Rows are points. The points of each table are mixes of a few directions, plus a little noise. How many directions does each table use, and how many do they share? Where both have some left over, give the other angles between the two spaces (their principal angles), to ten degrees, smallest first.

First, 6 rows:
[[-1.09  0.40]
 [-4.17  1.39]
 [ 3.07 -1.04]
 [-1.98  0.72]
 [ 0.39 -0.12]
 [ 3.84 -1.31]]
Second (5 x 2):
[[ 0.09 -3.54]
 [-0.02  3.38]
 [ 0.09  0.08]
 [-0.07  3.12]
 [ 0.02 -3.04]]
Directions: first 1, second 1, shared 0; angles 70

First:
[[ 2.72 -3.01  2.85 -1.24  2.66  5.20]
 [-2.71 -1.31 -2.82 -1.50 -2.72 -2.93]
 [ 1.60  2.76 -2.05 -1.61 -1.70 -2.39]
 [ 1.09  0.70  1.91  1.09 -1.46  4.72]
 [-1.03 -0.54 -2.17 -1.28  0.26 -4.29]
 [ 1.13  1.45 -0.12  0.27  1.68 -1.77]
 [ 1.01  0.06  2.63  1.63  0.51  4.15]
 [-2.09 -0.80  0.32  1.58  0.43 -0.46]
 [-1.44  0.79 -0.75  1.15  0.17 -2.24]]
Second, 8 rows:
[[-3.01 -1.59 -2.95  0.94  1.97 -2.28]
 [-0.60  2.19  1.82  2.20 -0.83 -1.13]
 [ 1.07 -2.70 -2.54 -3.70 -1.35  2.84]
 [ 1.03  1.89 -0.11 -0.53 -2.90  0.75]
 [ 0.09  2.61  6.24  3.34 -1.56  0.30]
 [-0.75  0.61 -3.19  0.18  1.51 -2.42]
 [ 1.62 -2.11  0.95 -2.14  0.08  2.68]
 [ 0.58 -0.92 -0.21 -0.28  3.10 -0.72]]
Directions: first 4, second 4, shared 3; angles 40

First:
[[ 2.41 -1.81 -2.02 -3.99  0.00 -0.32 -1.25  2.46  1.25 -0.90  2.09]
 [ 0.96  1.49  0.85  2.40 -1.83  0.87  3.44 -1.18 -0.52 -1.83  1.31]
 [ 3.64 -3.23 -1.78 -4.96 -1.04 -2.53 -1.98  3.08 -2.98 -1.28  2.10]
 [-1.05 -3.84 -0.07  3.32  1.04 -2.06 -2.92 -0.43 -4.35  1.52 -1.14]
 [-2.14 -0.09 -1.08 -0.52  2.86  1.61 -2.36  0.42  5.30  2.07 -0.78]
 [-1.29  2.80  0.79 -2.39  0.29  0.51  0.17 -0.12  2.15  0.76 -1.63]
 [ 0.26  1.14 -0.41  1.34 -0.11  1.97  2.10 -0.47  3.17 -0.92  1.48]
 [-1.74 -0.16 -0.02 -1.73  1.71 -0.57 -2.78  0.37  0.54  2.11 -2.17]
 [-1.25 -1.39  1.34  3.36 -0.13 -1.80 -0.89 -1.30 -4.79  0.98 -1.78]
 [ 1.77  3.05  0.31 -2.57 -1.89  1.18  3.20  0.35  2.01 -2.13  1.47]
 [-1.75  2.10  2.34  5.84 -1.00  1.01  3.23 -3.00 -1.53 -0.34 -0.94]]
Second (10 x 11):
[[ 0.60 -4.16 -0.86  3.15  0.29 -0.39 -0.08  2.36  1.61  1.60 -2.12]
 [ 2.17  1.73  3.38  2.32 -3.05  1.64  0.22 -0.69  0.64  1.71  3.28]
 [ 0.00 -4.54 -1.44  1.64 -0.65 -0.21 -0.32  3.62  1.91  1.92 -3.06]
 [ 1.72 -3.05  1.05  3.58 -1.38 -0.02  0.06  1.38  1.48  2.04 -0.34]
 [-2.50  2.14 -2.62 -1.69  2.86  1.39 -0.22  1.04 -0.10 -1.08 -0.88]
 [-1.49  1.12 -1.78 -0.36  2.21  1.00 -0.11  0.85  0.19 -0.49 -0.63]
 [ 0.98  2.51  2.79 -2.28 -5.08  1.44 -0.18 -0.28  0.02  1.14  2.63]
 [-1.17 -2.85 -1.66 -5.51  0.58 -4.84 -0.18 -2.08 -2.57 -2.99 -3.14]
 [-0.12  4.91  0.95  0.17  2.96  0.39  0.52 -4.00 -1.85 -2.20  3.08]
 [-0.23  2.36  0.34 -1.09  1.27 -0.33  0.20 -2.24 -1.28 -1.56  1.28]]
Directions: first 4, second 4, shared 0; angles 30, 50, 50, 80

First:
[[-0.41  0.66 -0.43  0.79  0.21  0.26  1.16  1.22 -1.22  0.90  2.25 -1.03
  -1.43  0.44 -0.37  0.13 -1.84 -0.68]
 [-0.83 -0.22  0.13 -1.15 -0.05  0.22  0.44 -1.48  0.84 -1.38 -1.32  1.70
   1.30  0.06  1.15 -0.24  2.36  0.03]
 [ 6.04 -0.23  0.07  0.66 -2.20 -2.36 -1.71 -0.32  3.55  5.73 -3.10 -3.65
  -4.07 -3.90 -2.81 -0.71 -2.69  1.31]
 [ 4.33  2.10 -0.77 -0.14  3.14  0.42  0.98 -1.33 -2.34  2.21  1.05 -1.45
  -4.87 -1.55 -0.25 -3.88 -0.49 -0.55]
 [ 1.77 -0.78 -0.52  0.48 -1.78  0.01  1.33 -2.65  2.43  0.62 -0.45 -0.17
   0.75 -1.15  0.99  0.35  1.99 -0.79]
 [-0.39 -1.30  0.39  0.82  3.54  1.94 -3.73 -0.40 -3.88 -5.67  1.02  2.01
   5.08  2.56  1.08 -0.15  2.58  0.26]
 [-8.52  1.15  1.11 -2.57  0.46 -0.09  0.66  4.37 -1.71 -2.52 -0.02  2.96
   0.92  2.99  0.07  1.44 -1.49  0.85]
 [-3.35 -0.21  0.33  0.82  0.34  0.38 -1.03  3.23 -2.16 -1.50  2.08  0.06
   1.52  2.23 -0.66  1.74 -2.18  0.14]
 [ 1.32 -1.13 -0.36  0.28 -3.64 -0.74  1.82 -2.61  4.44  1.65 -1.47 -0.32
   0.76 -1.71  0.79  1.31  1.74 -0.60]]
Second (9 x 18):
[[-3.63  1.36 -0.04  2.05  0.72  0.14 -2.42 -2.52  1.05  1.83  1.98  1.64
  -0.48 -0.84 -0.51 -0.44  0.45  1.67]
 [ 2.54  5.05  3.08  1.64 -0.32  1.32 -2.95 -1.21 -0.65  1.02 -1.59 -2.72
   0.33 -0.84  1.99  0.27 -0.97 -0.41]
 [-4.00  2.28 -1.97  1.15  0.07 -2.23 -3.00 -0.90  3.24 -0.26 -1.12  2.57
  -0.39  1.90 -0.36  0.25 -0.10 -1.45]
 [-2.51  6.07  1.22  4.87 -0.65 -3.18 -2.93 -3.61  0.52  1.36  0.55  4.84
  -0.94  2.46 -0.64  0.57 -0.18  1.59]
 [-0.59 -1.24  0.20 -0.74  0.16 -0.16  1.69  0.20  1.61 -1.64  0.30 -0.59
  -0.84  0.50 -1.27  3.19  2.14  0.02]
 [ 5.19  2.74  2.39 -2.34  0.30  1.91 -0.51 -1.24 -3.85  2.85  0.31 -2.63
   1.39  0.55  0.69 -0.04 -1.52  0.56]
 [ 0.42 -6.53 -3.36 -4.06  0.20 -0.11  3.83  3.15 -0.71 -1.29  0.35  0.29
   0.69  0.19 -0.83 -1.46 -0.22 -1.06]
 [ 3.62 -3.88  1.05  0.11 -1.14  1.32  3.97  3.73 -1.64 -2.89 -1.39 -2.77
   0.02 -2.63  1.49 -1.17 -0.04 -0.62]
 [-0.94 -5.78 -2.46 -2.79  0.50  1.04  2.40  2.26  0.33 -0.95  0.71 -0.80
   0.30 -1.36 -0.48 -1.14  0.47 -0.49]]
Directions: first 5, second 6, shared 0; angles 50, 70, 70, 90, 90

First:
[[ 2.03  1.11 -3.43  0.60 -0.44 -3.78 -0.67  1.15  1.35  3.01 -1.03 -2.12
   1.39  3.68  0.51 -0.12 -3.21 -2.82 -0.85  0.77  0.06  1.03  0.07  2.73
   1.26 -3.60  0.08  2.05 -0.09 -1.27 -1.11  3.28]
 [-5.82 -7.49 -1.30  6.18  3.97  1.99  5.78  2.16  0.57  4.24  9.49  1.35
  -1.47 -0.99  3.73  3.58  0.75  6.17  5.22 -1.95  4.20  5.25 -4.42 -1.50
   0.84  1.35 -3.74  3.54  0.14  6.34 -1.74  1.99]
 [-0.79  1.38 -0.39 -0.82  0.80  1.54  3.35  0.05 -1.68  1.27  0.60  1.00
  -0.90 -1.28 -0.50 -4.20  0.24  5.04 -1.47 -2.54 -0.71 -0.60 -1.28 -0.80
  -0.39 -0.79  1.14 -0.51 -1.03  3.30 -0.77 -1.12]
 [-1.87 -0.78 -1.20  0.14 -0.93 -0.01 -1.03  1.45  1.26  0.19 -0.05  0.25
   1.31  0.99  2.42  0.41 -0.62 -3.93  0.20  0.11 -0.10 -0.38  2.87  1.08
  -0.33  0.98 -1.65 -1.21 -0.23 -0.76 -0.15  1.67]
 [ 3.38  0.44  2.77 -2.95 -1.16 -2.15 -2.76 -1.31  0.21 -0.80 -4.12 -1.75
   0.80 -1.42 -3.28  1.04  0.30 -0.88 -1.80 -0.53 -2.99 -1.61  0.95  0.30
  -0.29  0.15  0.50 -0.60  0.11 -1.37  0.88 -1.08]
 [ 0.79  0.81  3.37 -0.70 -0.40  0.19 -2.23 -0.91  1.50 -1.61 -2.90 -1.40
   0.83 -1.45  0.29  1.25  1.28 -3.15  1.22  1.88 -1.26 -1.15  1.29 -0.19
   2.82  1.97  0.24  0.73  0.35 -2.08  1.04 -0.57]
 [ 2.50  2.04 -0.27 -1.00 -0.31 -1.72 -0.86 -0.38  0.20  0.45 -2.38 -1.43
   0.39  0.94 -1.26 -0.85 -1.07 -0.79 -1.33  0.57 -0.94 -0.48 -0.19  0.98
   0.95 -1.74  1.42  0.95 -0.06 -1.14 -0.13  0.32]
 [ 0.33  2.46 -0.70 -0.01 -0.44  1.80 -0.35 -1.10 -1.95 -3.42  0.44  1.98
  -1.60  0.92 -0.83 -1.18  0.53  0.12 -0.47  1.89  1.69 -0.56 -0.57 -1.10
  -1.82 -0.26  2.01 -1.69  0.36 -2.15  0.69 -1.85]
 [ 0.85 -2.81  1.86 -0.51 -0.62 -0.99 -2.28 -0.71  0.22 -1.18 -0.13 -0.23
   0.12 -1.15 -1.93  3.79  0.88 -0.74  0.43 -0.28 -0.50  0.23  0.26 -0.37
  -1.73  1.58 -1.47 -0.93  0.70 -0.87  1.00 -0.81]
 [-2.51  2.13 -1.35 -0.99 -0.49  3.82  1.65 -0.13 -2.67 -2.60  1.19  3.54
  -1.51 -0.16  0.31 -4.00  0.87  1.91 -1.64 -0.86  0.91 -1.59  0.89 -1.42
  -3.36  0.72  1.31 -3.69 -0.52  0.55  0.16 -2.27]
 [ 1.02  0.61  0.78  0.13  0.08 -0.87 -0.63 -0.12  0.82  0.46 -1.25 -1.29
   0.49 -0.11  0.17  0.41 -0.20 -1.16  0.53  0.81 -0.64  0.02 -0.04  0.44
   1.94 -0.16  0.27  1.32  0.05 -0.65  0.01  0.55]]
Second, 10 rows:
[[ 1.59  2.03 -0.78 -1.65 -1.26  1.11 -1.22  1.23 -0.02 -3.33  0.05 -1.57
  -0.46  0.93 -1.13 -2.48  0.69 -1.18 -0.79 -0.80 -2.41 -1.96 -0.34 -1.29
   0.37 -0.76  2.21 -2.94  2.40 -1.29 -1.47  1.09]
 [-3.40 -3.09  1.58  2.15  1.19 -0.26  0.69 -1.23  0.57  2.71  0.04  2.46
   0.93 -1.59  2.63  3.86 -0.16 -0.69  1.87  1.67  3.01  1.92  1.93  1.36
  -0.51  2.65 -3.55  2.70 -2.83  0.83  2.28 -1.33]
 [-1.34  0.26  0.57 -0.72 -1.35  2.38 -1.97  1.06  0.70 -3.80  0.12 -0.15
   0.22 -0.15  1.26 -0.25  1.55 -3.86  0.75  0.35 -1.13 -1.86  2.08 -1.05
   0.19  2.08  0.04 -3.09  1.63 -1.87 -0.20  0.64]
 [ 3.37  2.34 -1.63 -1.39 -0.23 -0.90  0.41  0.52 -0.85 -0.59 -0.12 -2.03
  -0.80  1.39 -2.75 -3.02 -0.62  2.27 -1.92 -1.50 -1.93 -0.73 -2.48 -0.54
   0.31 -3.13  2.86 -0.74  1.45  0.27 -1.78  0.82]
 [ 5.76  3.06 -2.73 -1.34  0.94 -3.48  2.32 -0.29 -1.80  2.76 -0.21 -2.61
  -1.31  2.02 -5.07 -3.94 -2.25  6.71 -3.33 -2.57 -1.56  0.69 -5.49  0.27
   0.24 -6.29  3.96  1.75  0.59  2.03 -2.29  0.58]
 [-1.78 -0.58  0.80  0.04 -0.72  1.60 -1.21  0.41  0.67 -1.96  0.10  0.53
   0.37 -0.53  1.63  0.82  1.01 -2.81  1.01  0.75 -0.05 -0.76  2.01 -0.48
  -0.03  2.18 -0.86 -1.51  0.43 -1.14  0.40  0.12]
 [ 2.11  2.63 -1.12 -2.00 -1.52  1.11 -1.28  1.40 -0.18 -3.81  0.02 -2.09
  -0.63  1.17 -1.70 -3.23  0.66 -0.99 -1.19 -1.17 -2.92 -2.38 -0.73 -1.56
   0.45 -1.28  2.89 -3.42  2.85 -1.41 -1.94  1.42]
 [-2.08 -2.81  1.05  2.15  1.83 -1.71  1.81 -1.76  0.05  4.72 -0.02  2.21
   0.73 -1.23  1.44  3.38 -1.00  1.74  1.07  1.06  3.34  2.70  0.33  1.77
  -0.55  0.90 -2.98  4.08 -3.32  1.81  2.07 -1.54]
 [-1.61 -2.38  0.85  1.91  1.62 -1.47  1.59 -1.53 -0.05  4.15 -0.03  1.87
   0.55 -1.00  1.21  2.87 -0.96  1.70  0.88  0.84  2.83  2.34  0.17  1.60
  -0.47  0.72 -2.56  3.63 -2.88  1.65  1.76 -1.37]
 [-2.71 -1.46  1.31  0.74 -0.31  1.47 -0.93  0.08  0.79 -0.98  0.11  1.32
   0.66 -0.96  2.35  2.01  1.00 -2.93  1.52  1.20  0.93 -0.10  2.38 -0.03
  -0.11  2.91 -1.89 -0.55 -0.48 -0.84  1.07 -0.32]]
Directions: first 6, second 2, shared 1; angles 50
